Each row of a before or after table is a point. The points were changed in one or more steps. Then noise was added and the rows were shuffled. The steps act on columns, c1 being the first. Name the steps. A step turns or swaps two columns, mirrors them in a line or flattens them onto one, adds a multiple of one to another, or multiplies or shifts one. Angles are multiples of 10 degrees, from the lower column toward the higher: turns from -170 to 170, lines from 10 to 170 but not 90. Use the fewest steps. Two steps may share a column if one is a turn and the other turns, adds or multiplies; they go together, in the order done. Otherwise the lowest column goes first.

Before (12 x 3):
[[-41 -10  -8]
 [ 15  46   1]
 [-56  32 -15]
 [-30  22  42]
 [-30 -17  43]
 [-13  36  24]
 [-42  29  49]
 [ 25 -37 -24]
 [ 11  -6  15]
 [  8  -4  18]
 [-55   1  -3]
 [  0  18  35]]
After:
[[-55   3  59]
 [-30  21 103]
 [ 26 -38  37]
 [ 11  -5  76]
 [-29 -18 106]
 [ 14  47  62]
 [  8  -4  80]
 [  0  18  93]
 [-39 -12  52]
 [-14  38  83]
 [-57  31  45]
 [-41  31 109]]
Steps: shift c3 by 60

Before:
[[-64  16  -1 -36 -15 -25  18  22]
 [  8 -44  11  16  37 -48  32  11]
 [  4  39 -34  28  14  19  18  15]
 [-51  -7 -52   3 -16 -36 -20 -50]
 [-40 -36 -29  48  19 -37 -29 -19]
 [ 22 -12 -10   9  39 -31  -6  -2]
 [ 17  -4 -12   5 -29  14   0  28]
 [ 25  28  22 -29  40  -2   7 -26]
 [  9  45 -21 -13 -40 -24  -6 -31]
 [ 18  15  26  46  -4 -16 -16  -7]
 [-65 -37  16  53   8  23  14  17]
 [-11 -39 -29  47 -33  21 -40 -53]
 [-33  40 -20  11 -15 -53  33  -6]]
After, 13 rows:
[[ 19  -3 -12   6  -1  14 -30  29]
 [  5  37 -33  27  18  18  15  14]
 [-49  -6 -51   5 -16 -36 -17 -48]
 [ 19  17  26  49 -16 -15  -4  -5]
 [-64 -38  15  53  12  21  10  15]
 [-40 -37 -31  45 -27 -35  20 -18]
 [-62  15  -3 -36  19 -24 -14  22]
 [ 21 -10  -7   9  -6 -29  42  -5]
 [ -9 -37 -30  48 -40  22 -32 -54]
 [ 23  27  25 -28   7  -2  41 -29]
 [-33  42 -23   7  31 -53 -14  -8]
 [  6 -46  13  15  30 -47  38  10]
 [ 10  45 -20 -11  -8 -26 -40 -31]]
Steps: swap c5 and c7

Before:
[[-29 -21   6  -2  18   0  31  15  28 -16   2 -27]
 [  0   0  14  23   3  24  22  22  29 -38 -16 -45]
 [ 21 -23 -10  18  -9  -1  34   9  68 -19  12 -28]
 [-70  27  18  43  17  24   5  37 -20 -71  76  75]
 [ -9 -31   8  11 -40 -20  27   8  34 -31 -28 -24]
 [ -1  11  65 -10 -21 -35  13  -7  19  10 -25  51]
 [ -7 -15 -33  40   7  15  18  52  15 -12 -11  -5]
 [  2 -35  10   3 -18  32  12  -2  37   0  -5   1]
 [ 11   7  72 -37 -43 -25  35  40 -26  22 -20  39]]
After:
[[-10 -22   9  12   1 -32  27   7  35 -31  -9 -47]
 [ -1   8  65 -10 -53 -43  13  -7  18  10   4   8]
 [ 10   4  70 -35 -54 -33  36  42 -27  20   0 -18]
 [  1  -1  12  22  40   8  22  23  29 -39 -28 -20]
 [  0 -25  10   3 -11  23  12  -1  39   1 -26 -15]
 [-69  19  17  42 -58  67   5  38 -18 -72  41  53]
 [-29 -16   6  -1  31   1  30  15  29 -16   0   3]
 [ 21 -16 -10  17  19   7  33   7  68 -19  11 -22]
 [ -9 -12 -32  38   7   5  16  53  15 -12 -18   3]]
Steps: multiply c2 by 0.7; turn c5 and c12 by 60 degrees; turn c6 and c11 by -40 degrees

Before, 9 rows:
[[ 48 -22   0  46 -28 -50  -4 -14 -14 -16  -6  17 -10  -4   8 -30  -1  21]
 [ -2 -38  34 -11  -6   1 -10  39 -15  13 -53   6   3  63  22  38  16  11]
 [ 19  25 -19 -33  20   7 -12  47  19 -35  21 -35 -47 -23  27 -41  -1   4]
 [ 56 -26 -26 -15  42 -47 -41 -39 -11  -3  22 -16 -41  47   5  37  -7 -35]
 [-19  -6  -9 -22  28  16 -21 -11 -32 -16 -62 -52 -62  42 -52 -42  53 -62]
 [ 54 -13  24  35 -17 -19  18  -1  -3 -12 -40   4  -1 -21 -39 -10  19  -6]
 [-12 -42 -10 -37  -6  -9 -30  11 -14  28 -41 -12  -2  -4 -17 -48  28 -53]
 [-18 -34  -5 -27  42  22  11  17  51  14 -27  -6 -83  12 -28  11   9  -8]
 [ 20  27 -32  31  11  26 -35   7  25 -22   7 -18   7 -15 -47 -48   3 -59]]
After (9 x 18):
[[-11  -4 -12 -11  37   0 -29  12 -14  28 -42 -11   0 -40 -17   5  27 -54]
 [  4  41 -12  22  25   1 -22 -10 -31  -9 -61 -52 -64  -7 -53  22  54 -60]
 [ 14 -21 -24  13  37   2 -11  48  18 -36  23 -35 -45  24  27 -45  -2   4]
 [ 11 -21  34 -12 -37   0  18  -2  -3 -27 -41   3   0 -13 -40  -5  18  -6]
 [ -5  65  44  -6  10  -1 -10  39 -16  11 -52   7   3 -39  23  26  17  10]
 [ -6  11  -7  36  34   0  10  18  50  20 -27  -6 -84 -33 -27  21   8  -8]
 [  8  46 -33  37  21  -1 -41 -40  -9 -20  21 -16 -41 -26   4  72  -6 -35]
 [  8  -2   1 -21 -50   1  -5 -14 -14 -29  -7  16 -10 -21   7 -52  -2  22]
 [ 10 -16 -42  16 -29   1 -34   6  26 -25   6 -20   8  26 -46  11   2 -59]]
Steps: flatten c1 and c10 onto the line at 110 degrees; swap c2 and c14; multiply c3 by 1.3; turn c4 and c5 by -80 degrees; multiply c6 by 0; add -1 times c18 to c16
